Each point is reached from the start by the listed moves, each made 0, 1 or 2 times, or once backwards (-1), plus a little noise. Say if it took an odd or an even number of moves. Then give how often each move was made.

Moves:
(1): [ 31 -32  -7]
(2): [13  5 19]
Start: [-2 -8 14]
Points:
[-8 33 60] => odd (-1, 2)
[-19  28  40] => even (-1, 1)

Moves:
(1): [15 10  5 -8  2 -6  0]
(2): [-2 14 -7  3  2 -7  4]
(3): [-6 -7  6  1 -1 -6  3]
(4): [ 14 -10   1   8  11  10   1]
Start: [ 0 -4  1  3  3 -4  4]
Points:
[  9   0  13  -4   3 -16   7] => even (1, 0, 1, 0)
[ 60 -20  20   1  26  14   4] => odd (2, -1, 0, 2)
[ 10  18  18 -19  -8 -31   6] => even (2, 0, 1, -1)
[  1 -48  10  29  23  10  13] => odd (-1, 0, 2, 2)
[32 10 -1 20 31 -9 17] => even (1, 2, 1, 2)

Moves:
(1): [19 -2 -6  5  3  2  0]
(2): [  3   3  12   2   0   3 -12]
(3): [ 7 -7 14  8  4 -8  6]
(4): [ -6 -15   0   6   2   7  -1]
(5): [-2 -4  1  1 25  3  4]
(6): [ -1  -9   7 -12  -3   1   3]
Start: [-2  8 -2  4  0  3  2]
Points:
[-19 -24  25  39  10  -2   8] => even (-1, 0, 2, 2, 0, -1)
[ 30 -11  20  26  35  -8  17] => even (1, 0, 2, 0, 1, 0)
[ 42 -29  38   9   6  14 -14] => even (2, 2, 1, 1, 0, 2)
[ -8 -11  52  40  60   3  -8] => odd (-1, 2, 2, 1, 2, -1)
[ 37  31 -30  -1 -25   5  -6] => odd (2, 0, -1, -1, -1, 0)
[ 29 -27  47   5  30  -3  10] => odd (1, 1, 2, 0, 1, 2)

Moves:
(1): [  4  -6  -3   1   3  -7  -4   5   5   8 -11]
(2): [  5  -1  -6   9   2 -11  -7  10   0 -14 -12]
(3): [ 4 11  9  5  2  5  0 -9 -6  1 -9]
(4): [ 3 -1  8 14  1  2  7 -2 -1 -2  3]
(5): [-14 -11  -2   4  14  -2   1 -13  -1  -7   3]
(6): [-9 10  0  1  1 12 -2 13 -1 -2 -1]
(7): [-11   8  -7  -1  -5  -5   1   0   0  -3  -5]
(8): [ -1  -1  -3   7 -10  -3  -2   0  -8   6  -6]
(9): [ -5   1  14   1  -8  -1 -11   8   8 -12   5]
Start: [-1  4  2 -5  2 -6  1  4 13  6 -9]
Points:
[-46  51  38   2 -30  33 -16  24  10 -13   3] => odd (-1, -1, 1, 0, 0, 2, 1, 1, 2)
[  0   6   2  42 -18 -41   5 -11   0  26 -55] => even (2, 0, 1, 2, 0, -1, 2, 2, 0)
[ -5  25  60  33 -27  -2   0 -23   8  -3  -7] => even (0, -1, 2, 2, 0, -1, 1, 1, 2)

Moves:
(1): [-2 -3 -1 -6  0  6 16 -5  3 -8 -6  5]
(2): [  0   6   1 -12  -5   4   0  10  -7   7   1   5]
(3): [10  8 -3 -1 16  3  0 21 -1  8 -4 -8]
(4): [ 10  -2  -6  -5 -14  12  -9   0   7   8 -16   0]
(5): [ 5  1 -8  2 -4 16 -3  9 -2 -4  2  4]
(6): [  2 -14  -8   3   7 -10  -4  -5 -12  -1  -3  -1]
(7): [ -5   7 -11   1   0   0   1  -2   5  -4  -9   5]
(8): [  2   1  13   2  -8  -9   1   0  -6 -11  -5   0]
(9): [ -5  -6  -1 -11   3   2  -3  -7   0 -10   1   4]
(10): [-15  -6  -3   4   8   5   1   1   1  -2 -12  12]
(11): [ -3   0   4  -6  -5   6   0  -4  -8  -3   1 -12]
(12): [ 5  8  5 -5  7 10  4 -8 -6  1 -1  5]
Start: [10  0 -1 14 -3 -6  0 -2 -2 -8 10 -5]
Points:
[ 26  -3 -22  -2  54 -12  31   1 -21  -9 -30  -5] => odd (2, 0, 2, 0, -1, 2, 1, 0, 0, 0, 0, 1)
[ 45   6  -3 -40 -45  45 -32  34   6   2   4 -28] => even (0, 1, 1, 2, 1, -1, -1, 0, 2, -1, 1, -1)
[ 18  35 -22 -36   9  46 -29  46 -26  -9 -39  12] => odd (-1, 2, 2, 1, 1, 0, 2, 1, 2, 1, 1, 1)
[-29 -33  -2 -24 -12   5  -9 -30 -60 -59 -32  45] => odd (0, 2, -1, 0, 1, 2, 1, 2, 2, 2, 1, 1)
[ 20   7  28 -11   1  36  34 -22 -22 -42 -46  -9] => even (2, -1, 1, 1, 0, 0, 0, 2, 0, 1, 2, 2)
[ 14   8   4 -13  -9   2  38 -32 -58 -42 -38   1] => even (2, 1, 0, 0, 0, 2, 2, 2, -1, 0, 2, 2)
[ 57   4 -21   9  -6   0 -44  34  17  14 -12 -43] => odd (-1, -1, 2, 2, 0, 0, 0, 0, 1, -1, 0, -1)
[ 24  21 -26  -1 -41  30 -20   5  32 -22 -41  26] => odd (0, 0, 0, 2, 1, -1, 2, 1, 1, 0, -1, 0)
